Every row gives one point. Each copy is the shape, with its points in the same order, stretched, turned, moved and blurred by noise. Say if it was mirrored as well.
(in the rows, 128 means zero)

Shape (5 x 2):
[[114 117]
 [150 102]
 [185  92]
 [156 162]
 [106 159]]
Copy 1 (5 x 2):
[[118 148]
 [124 111]
 [137  76]
 [180 141]
 [147 182]]
Copy 1 is: only turned
Copy 2 (5 x 2):
[[123 108]
 [154 112]
 [194 131]
 [117 170]
 [ 91 132]]
Copy 2 is: only turned

Shape (7 x 3):
[[150 140 128]
 [114 143 143]
 [107 124 138]
 [129 143 131]
 [101 157  77]
 [130  30 121]
 [105 148 149]]
Copy 1 (7 x 3):
[[134 137 151]
 [150 140 118]
 [141 126 109]
 [137 141 138]
 [107 170 106]
 [102  46 111]
 [162 140 116]]
Copy 1 is: mirrored
Copy 2 (7 x 3):
[[142 138 136]
 [122 132 107]
 [122 103 110]
 [125 130 124]
 [ 57 127 158]
 [161   7 158]
 [115 126  96]]
Copy 2 is: mirrored
Copy 3 (7 x 3):
[[159 129 134]
 [129 151 121]
 [119 141 111]
 [149 146 124]
 [171 174  82]
 [104  65  64]
 [124 159 136]]
Copy 3 is: only turned
Copy 4 (7 x 3):
[[148 132 150]
 [115 157 128]
 [104 138 110]
 [137 144 126]
 [177 141  80]
 [ 68  48 119]
 [110 158 125]]
Copy 4 is: only turned

Shape (10 x 4):
[[121 120 118 158]
 [ 86 158 122 166]
 [164 164 118 114]
 [125  76  83 155]
 [155 164 135 116]
 [124 105 157 147]
 [147 112 115 129]
 [ 94 105 175  81]
 [137 174 159 167]
 [105 144  78 161]]
Copy 1 (10 x 4):
[[109 112 124 111]
 [106 130 180 123]
 [155 167 100 149]
 [ 82 102  86  72]
 [165 159 113 149]
 [142  93 121 115]
 [133 125  89 110]
 [202 120 134  67]
 [141 123 152 182]
 [ 82 145 146 106]]
Copy 1 is: only turned
Copy 2 (10 x 4):
[[108 132 110 130]
 [ 95 194 115 117]
 [184 142 128  88]
 [104  95  66 157]
 [173 150 146  93]
 [109 120 150 143]
 [146 109 112 129]
 [163 154 180 188]
 [112 162 163  76]
 [109 169  64 111]]
Copy 2 is: mirrored
Copy 3 (10 x 4):
[[113 107 116 135]
 [106 159 137 147]
 [184 134 102 129]
 [ 83  78  72 136]
 [181 139 122 121]
 [119  96 143 104]
 [137  99  96 121]
 [119 130 140  40]
 [164 137 167 149]
 [105 145  87 164]]
Copy 3 is: only turned
Copy 4 (10 x 4):
[[152 104 118 136]
 [160  91 163 138]
 [137 180 150 147]
 [154  89  82  94]
 [126 170 155 153]
 [118  89 112 149]
 [136 136 105 124]
 [ 48  94 149 119]
 [150 133 156 192]
 [177 111 144 119]]
Copy 4 is: mirrored

Shape (13 x 8):
[[ 92 153 122 173 118 100 132 112]
 [120 141 115 104 109  84 184 137]
 [ 90 140 149  93 108 131 112 124]
 [122 140  80 110  50 166 148 169]
 [124 120 155 119  96 136 123 151]
 [113 146 112 121  97 146 118 163]
 [ 88 100 113 158 142 127 122 197]
 [128 130  71 100  93 138  78 161]
 [149  82 140 147 140 139 105  74]
 [160  88 104 120 140  89 110 155]
 [ 83  63 142 148 143  80 134 116]
 [ 86 152  69 109 162 110 112 153]
 [161 115 102 135 109 144 119 121]]
Copy 1 (13 x 8):
[[ 97 175  74 150 120 116 134 142]
 [138 145 103 123  69  77 158 137]
 [102 123 109 137  99  86  78 138]
 [190 111 113 151  56 140 108 183]
 [117 104 142 120 102 111 110 165]
 [143 130 101 126 100 126  88 173]
 [146  98  89 105 158 122 132 176]
 [148 128  90  90  79 154  69 166]
 [ 96 121 157 116 135 163 133  89]
 [124 122 125  54 109 145 137 139]
 [ 76  98  90 106 143 109 165 109]
 [149 156  46  84 118 106  90 128]
 [146 133 152 115 102 165 124 133]]
Copy 1 is: mirrored
Copy 2 (13 x 8):
[[160 132 104 194 100  99 141 186]
 [111 123  87 160 157 124 199 152]
 [103 176 116 133 115 125 123 173]
 [159 124 157 120  86 195 181 161]
 [120 132 143 119 106 112 128 145]
 [153 137 158 131 111 147 148 175]
 [127  81 180 156 143 129 131 194]
 [181 129 151  89 121 181 123 194]
 [157 114 103 139 104 119  49 113]
 [155  76 125 105 172 121 117 151]
 [ 83  90  86 165 141 102  93 170]
 [150 140 134 163 177 167 145 219]
 [185 108 132 125 109 149 113 130]]
Copy 2 is: only turned
